Each point is reached from the start by the listed moves, each made 0, 1 or 2 times, or once backwards (-1), plus a little noise. Is the number of moves made odd or even? Then give how often each move was made.

Moves:
(1): [13 23]
(2): [-21  12]
Start: [-3  2]
Points:
[  4 -32] => even (-1, -1)
[ 19 -11] => odd (0, -1)
[ 3 60] => odd (2, 1)

Moves:
(1): [12  6 12 -9 -5 10  8 -6  0  7]
(2): [-1  6  3  8 -3  2 -7 12  3  9]
(3): [-2 -1  6  4 15  2 -5  5  6 -5]
(4): [  7  -4 -15  20   5  -3   0 -10  -3  11]
(5): [ -6   5  -9 -11   8   3   4  -6  -3   6]
(6): [-14   2  -1   5  -7   8 -12 -10   4   0]
(7): [-10  -3  -1  -1   0   5   8   2   2   1]
(8): [ -1  -3  -9  -7 -10  17  -8  -1   4  -7]
(9): [-12   2  -1 -11   5  -4  -6   0  19  -4]
Start: [  1 -10   4   1  10  -1   7  -1  -1   4]
Points:
[ 55  -5  18  26 -21  30   2  -8 -11  28] => even (2, 1, 0, 1, -1, 0, -1, 1, -1)
[-31 -20 -35  34  33  17  -6 -52   3  20] => even (0, -1, 1, 2, 1, 2, 1, 0, 0)
[  0 -25 -60  -5  17   3  36 -21 -35  14] => even (-1, -1, -1, 1, 2, -1, 1, 1, -1)
[-21   8  32 -17 -30  37 -43  -3  37  -9] => odd (1, 1, 0, -1, -1, 2, -1, 1, 1)
[-53 -14 -16 -26   6  44 -22   4  16 -27] => even (-1, 0, 1, -1, 1, 1, 1, 2, 0)
[-16  11  14 -48   7  38  20  19  46  27] => odd (2, 2, 0, 0, 1, -1, 2, 1, 2)
[-13  -4 -18 -18  -8  36 -35 -30  46   2] => even (1, 0, 0, 1, 0, 1, -1, 2, 2)

Moves:
(1): [ 5 -2  7  4  3 -7 -3 -5 -7 -1  0 -5 -2  3 -6  7 -1  2 -2  2]
(2): [ -4   7   0  -4 -11  -1   2  -1  -1   5  -2  -4  -2   1   1   1   3  13
  11   7]
(3): [ -2  -5  10   1  -4   0   2  -6  -4  11   6  -1  -7  -7   7 -13  -6   3
   7  -2]
(4): [ 1 -4  2 12 -2  0 -2  5  4  0 -7 -3 -3  1  4  3 -2  5 -1 -3]
(5): [  1   3  -1   4  14 -10  -6  -2  -3   2  -9   6  -3  -1   3  -6   7   2
   6   4]
(6): [ 1 10  6  2  1 15 -2  1  0 -3  2  0 -1 10 -2 -8  7  6  4 -4]
(7): [ 6 -2  1  4  3 -7 11  3  6  6 -4 -4  5  2 -2  2  1  1  3  1]
(8): [ 2 -3  6 -6  0  3 -2 13 -3  7  3  2  6  0  0  0 10 -2 -3  1]
(9): [ 2  4  8 -8  1 -4 -7 -1  8 -3  1 -4 -1  2  1  0 -1 -2 -3  0]
(10): [ 1 -4 -7 -6  6  7 -1 -1  0  5  1 -3 -2  4  5  2 -3  3  4  7]
(11): [ 1  1 -2  6  0  1 -5 -5  1  3  7  4  3 -1 -2  2  3  1  1  0]
(12): [-4  1  6  0 -3  0  4 -3 -1  8 -7 12  3  6  3  3 -6  2 -2  0]
(13): [ 0 -2 -3  1  0 -4 -2  2 -5 -2 -2 -2 13  2 -8 -7 -6  1 -1 -2]
(14): [ 4 -1 -1  1 -1 -1  3 -2 -8  0  5 -4  2 12  9 -1  3 -3 -3  1]
(15): [ 2  4  6  2 -3  5 -5  3 -2 -4 -2 -4  3 -9  4 -1 -3  1 -4  9]
(16): [-3 -5  9 -5  2 -1  1  0  3 -6  1 -4  2 -3  2  4  6  5  1 -4]
(17): [  1  -4   1   1  -4   0  -1  -9   4   7  -8   1   4  -2  -7  -2   7   1
 -10   5]
(18): [ 3 -4  1 -3  0 -3  1  2  2  2  5  4  1 -4  3 -6 -4  8 -5  2]
(19): [ 8 -5 -2 -3 -4  6 -2 -2  1 -3 -1  2 -2  2 -2 -5  1 -3  6  0]
(20): [-5 -3  3 -1  1  0 -3  1  3 -2  1  3 -3  5 -3  0 -2 -4  3  4]
Start: [ 4 -4 -1  4 -6 -3 -4  6 -1 -3 -5  4 -9  5 -3  4  1  4 -5  1]
Points:
[ 20  -4   1 -30  30 -16 -34  30  16   9 -60  24  24  -2 -16  -7  11 -38
 -21  47] => even (-1, -1, -1, -1, 2, -1, 1, 2, 2, 1, -1, 1, 1, -1, 2, -1, 1, -1, 1, 1)
[ -4 -31  15  -1 -31  44   1 -49   7  33 -27  10 -47   0  10 -10  11  50
  40  -3] => even (0, 1, 2, 1, 0, 1, -1, -1, -1, 2, 0, 1, -1, -1, -1, 2, 2, -1, 2, -1)
[  0 -36  20 -12   1  11 -29  25   2  21  50 -14 -13 -39  24   9 -10   8
  -7 -17] => even (0, -1, 2, 1, -1, -1, -1, 2, 1, 2, 2, -1, 0, -1, 0, 1, -1, 0, -1, -1)
